Every row gives one point. Each copy is the shape, with its points in the same order, turned, moved and blurred by noise. Is it also mirrored, or only turned?

Shape:
[[ 22  53]
 [ 22  18]
 [ 19  12]
 [ 43  18]
 [-45 -35]
 [ 11 -48]
 [ 14  37]
 [ -8 -48]]
Copy 1 (8 x 2):
[[-44 -22]
 [ -8 -23]
 [  0 -15]
 [-16 -38]
 [ 53  41]
 [ 55 -19]
 [-29 -19]
 [ 59   9]]
Copy 1 is: mirrored
Copy 2:
[[-38  45]
 [-13  31]
 [  4  27]
 [ -5  48]
 [ 21 -52]
 [ 44  -6]
 [-35  28]
 [ 42 -16]]
Copy 2 is: only turned
Copy 3, 8 rows:
[[  3  63]
 [-19  25]
 [-14  14]
 [-42  31]
 [ 29 -55]
 [-29 -37]
 [  0  44]
 [-13 -50]]
Copy 3 is: mirrored

Shape (9 x 4):
[[-19 -35   2  -8]
 [ 60 -24 -16 -68]
 [ 21 -15   1 -35]
 [ 16  35  28 -24]
 [ 13 -62  71 -29]
 [-17 -34  35  12]
 [ 27 -31  -4 -17]
 [ 17   5   8  15]
 [  7  12 -74   3]]
Copy 1:
[[-12 -21 -16 -40]
 [ 39 -68  56  -9]
 [ 13 -31  30 -21]
 [  3  20  48  -4]
 [ 43  -6  17 -97]
 [  2   8 -19 -55]
 [ 23 -32   5 -21]
 [ 16  11  -2  -2]
 [-24 -46  -9  50]]
Copy 1 is: mirrored
Copy 2, 9 rows:
[[-19  -3  13  27]
 [ -7 -88  52 -13]
 [-11 -34  38  -3]
 [-12   6  53 -45]
 [  1  -2  87  53]
 [ -1  22  31  34]
 [  6 -35  23   7]
 [ 19   3  19 -18]
 [-10 -39 -46 -39]]
Copy 2 is: only turned
Copy 3, 9 rows:
[[-11 -27 -17  28]
 [ 74 -53  27   8]
 [ 26 -32  17  13]
 [  3   1  51  -8]
 [-27 -85  41  43]
 [-43 -36  -1  19]
 [ 19 -47   0   2]
 [-10 -18   6 -25]
 [ 44  17 -45 -25]]
Copy 3 is: mirrored
